Each row is a point. The ring and each string are closed loops that go straight from each point to the next, and from the last back to the first. Before rounding, they use only three directions, however many columns there are. Count how often each string passes through the ring. Passing back the other way cancels.

Ring (6 x 3)
[[ 3.5 -5.6 -5.3]
 [-0.4 -6.5  1.3]
 [-4.6 -0.7  7.5]
 [-3.3  2.6  3.9]
 [-0.4  2.4 -1.4]
 [ 4.1 -2.5 -7.1]]
String (31 x 3)
[[-4.3 -2.3  4.8]
 [-7.0 -1.0  8.9]
 [-6.4  2.3 10.9]
 [-4.7  3.7  9.1]
 [-1.8  2.3  4.5]
 [-3.3  4.8  5.3]
 [-3.4  5.0  3.0]
 [-2.5  1.3 -0.1]
 [-1.0 -1.6 -0.4]
 [ 0.6  0.7 -0.2]
 [-0.6 -1.2 -1.1]
 [-0.8 -0.2 -3.1]
 [ 0.7  3.0 -4.7]
 [ 1.3  4.2 -4.2]
 [-0.7  2.6 -3.8]
 [-1.2  0.2 -1.4]
 [-0.8  0.0 -0.1]
 [-0.1  2.1  1.6]
 [-2.1  4.5  4.0]
 [-5.2  6.2  8.0]
 [-5.9  5.2 10.0]
 [-3.9  2.3  8.0]
 [-2.8  0.4  6.0]
 [-2.5 -1.5  3.5]
 [-4.2 -2.7  4.3]
 [-4.6 -3.2  5.5]
 [-2.1 -2.9  1.5]
 [-1.4 -1.4  4.6]
 [-3.1 -1.6  8.2]
 [-4.9 -2.0 10.1]
 [-6.8 -2.8  9.6]]
Times through: 1
